Rows are points. Each copy is the shape, with its points in the same order, stretched, turned, moved and blurred by noise. Say if it was mirrored as well.

Shape (7 x 2):
[[-16  47]
 [  0  26]
 [  3  41]
 [ -1 -40]
 [-25  39]
 [ 34 -46]
 [-19  41]]
Copy 1:
[[-33  32]
 [-30  10]
 [-43  14]
 [ 16 -41]
 [-23  31]
 [ -2 -68]
 [-26  29]]
Copy 1 is: mirrored
Copy 2 (7 x 2):
[[-34  45]
 [ -9  30]
 [-15  42]
 [ 13 -34]
 [-40  32]
 [ 46 -26]
 [-34  36]]
Copy 2 is: only turned
Copy 3 (7 x 2):
[[ 37 -23]
 [ 22  -1]
 [ 36  -3]
 [-39  20]
 [ 27 -29]
 [-36  55]
 [ 31 -22]]
Copy 3 is: mirrored

Shape:
[[ 56   4 -18]
 [-20  18 -27]
 [-58   6  32]
 [-39  29  23]
 [-56  12 -38]
 [  2  -7 -11]]
Copy 1:
[[ 48 -38   1]
 [-20   8  33]
 [-62  44  -5]
 [-32  56   4]
 [-50   7  50]
 [ -6 -21   5]]
Copy 1 is: mirrored
Copy 2:
[[ 26 -52  11]
 [-31 -19 -24]
 [-25  54 -28]
 [-32  32  -5]
 [-41  -7 -53]
 [  5 -13 -20]]
Copy 2 is: mirrored

Shape (10 x 6):
[[ 19  23  55 -13  46   3]
 [ 41  41   6  59   9 -25]
 [ 15  42  21  23  -8 -36]
 [ 40  29   4  40  -7  16]
 [-15  -3 -16 -36  13  36]
 [  0  -9   6 -20  42 -15]
 [ 80  39   9  19 -12 -30]
 [ 31  46  -2  26  16  -1]
 [-48 -16  11 -56  -8  49]
 [-32  32 -11 -60  17  36]]
Copy 1, 10 rows:
[[-21  27  51  34 -20 -25]
 [ 39  43 -11  79   5  -8]
 [ 45  36   6  36   6  -9]
 [ 26  37 -11  64 -24  19]
 [-32  -1  -7  -9 -27  28]
 [-16 -16   9  12 -13 -29]
 [ 57  51 -15  61 -42 -31]
 [  9  45  -9  48  -5  -3]
 [-33 -13  21 -42 -28  43]
 [-45  32  -1 -38 -18  24]]
Copy 1 is: mirrored
Copy 2 (10 x 6):
[[  7  34  71  17  47  26]
 [  9  36   1  65  31 -19]
 [-20  39  14  43  12  -7]
 [ 31  29  -9  41  17   3]
 [  3   4   2 -44  36  32]
 [-21  -8  34  -8  58  16]
 [ -7  31   0  84  12  33]
 [ 11  39  -6  31  35   6]
 [  5   1  25 -79   8  42]
 [ -6  44   1 -61  30  39]]
Copy 2 is: mirrored

Shape:
[[-18  25 -40   5 -11  11  32  17]
 [  1  21  19 -21  57 -16 -17 -16]
 [  6 -38 -22 -20 -15   7  21 -13]
 [-16  25  38  39  80 -34  27 -47]
 [-29  34 -20 -13 -13  24  67 -22]
 [ -2  40  64  16  55 -12  -6 -31]
 [ 41   4 -11   8   7   3  -8  -2]
 [ 31 -21   8  -3  -9  38  -3  43]
 [-51  17 -46   9 -43  44  20 -16]
 [-26  15  20  13 -17 -49  39  -3]
 [ 25 -40   2  -8  20  24 -22  56]]
Copy 1:
[[-37  -9   4  33 -18 -35   9  39]
 [ -4  33   4 -31  40   5 -37  24]
 [-15 -34 -35  -1   2   1  38  -3]
 [-17  30  59   6  95  10 -14  18]
 [-31 -43  47  18  -1  -4  22  62]
 [  7  36  56  -8  46  28 -44   6]
 [ 26  15 -22  20   5 -10   6   3]
 [ -6  12 -51  23 -42  28  -6 -12]
 [-29 -74  18  42 -29 -41 -12  21]
 [-39  10  60  -6  12 -21  36  -9]
 [-25  36 -80   9 -21  23 -19 -19]]
Copy 1 is: mirrored
Copy 2:
[[-19  44 -27  15 -21  15  -7  -1]
 [ -1  36  -5 -18  51 -45 -23 -23]
 [ 15  -6 -37  -6   4  -2 -17  50]
 [ 34  32   3  55  67 -51 -25 -47]
 [ 18  69 -10  34 -13  -4  -7  27]
 [ 28  20  29  13  38 -64  -5 -47]
 [ 17   6 -33 -19  -7 -21  -6 -22]
 [  0 -23 -16 -38 -11  11  35   4]
 [  1  37   4  15 -31  33 -41  24]
 [-17   0   1  49   2 -41  -3  13]
 [-18 -32 -17 -47  27  21  22  -1]]
Copy 2 is: mirrored
Copy 3 (11 x 8):
[[ -4  52 -19  21  35  21  21  18]
 [ 22   2  11 -23  54 -16 -43 -46]
 [ 38 -31 -31  10  14  18  18  20]
 [ 27   4  65  20  74  -7 -25 -73]
 [ 25  56  -2   0  47  47  54  12]
 [ 26  11  70 -24  40  -9 -35 -56]
 [ 33   5  -5  23  12   9 -38  10]
 [  4 -18  -5   0   0   9 -20  56]
 [-19  46 -33  19   8  73  47   3]
 [ 20  31  34   6   8 -37  49 -18]
 [-17 -40 -15  -3  15 -15 -43  41]]
Copy 3 is: only turned
Copy 4, 11 rows:
[[  7  19 -28 -20   7  -3  26  29]
 [-13 -15  46 -48  15 -33  21 -36]
 [ 10 -37  -7   6 -31   3  45   0]
 [-28  10  39  -8  59 -42  57 -49]
 [-28  31 -32 -26  -6  -5  75  20]
 [-40  18  61 -20  30 -19  34 -32]
 [ 31   4  33 -22  -9  11   6 -20]
 [ 22 -19  49  -8 -14  49   8  34]
 [-28  26 -59 -17 -10  30  27  12]
 [-29  12   9  17   1 -35  34  27]
 [ 22 -53  48 -20  -1  42 -13  18]]
Copy 4 is: only turned
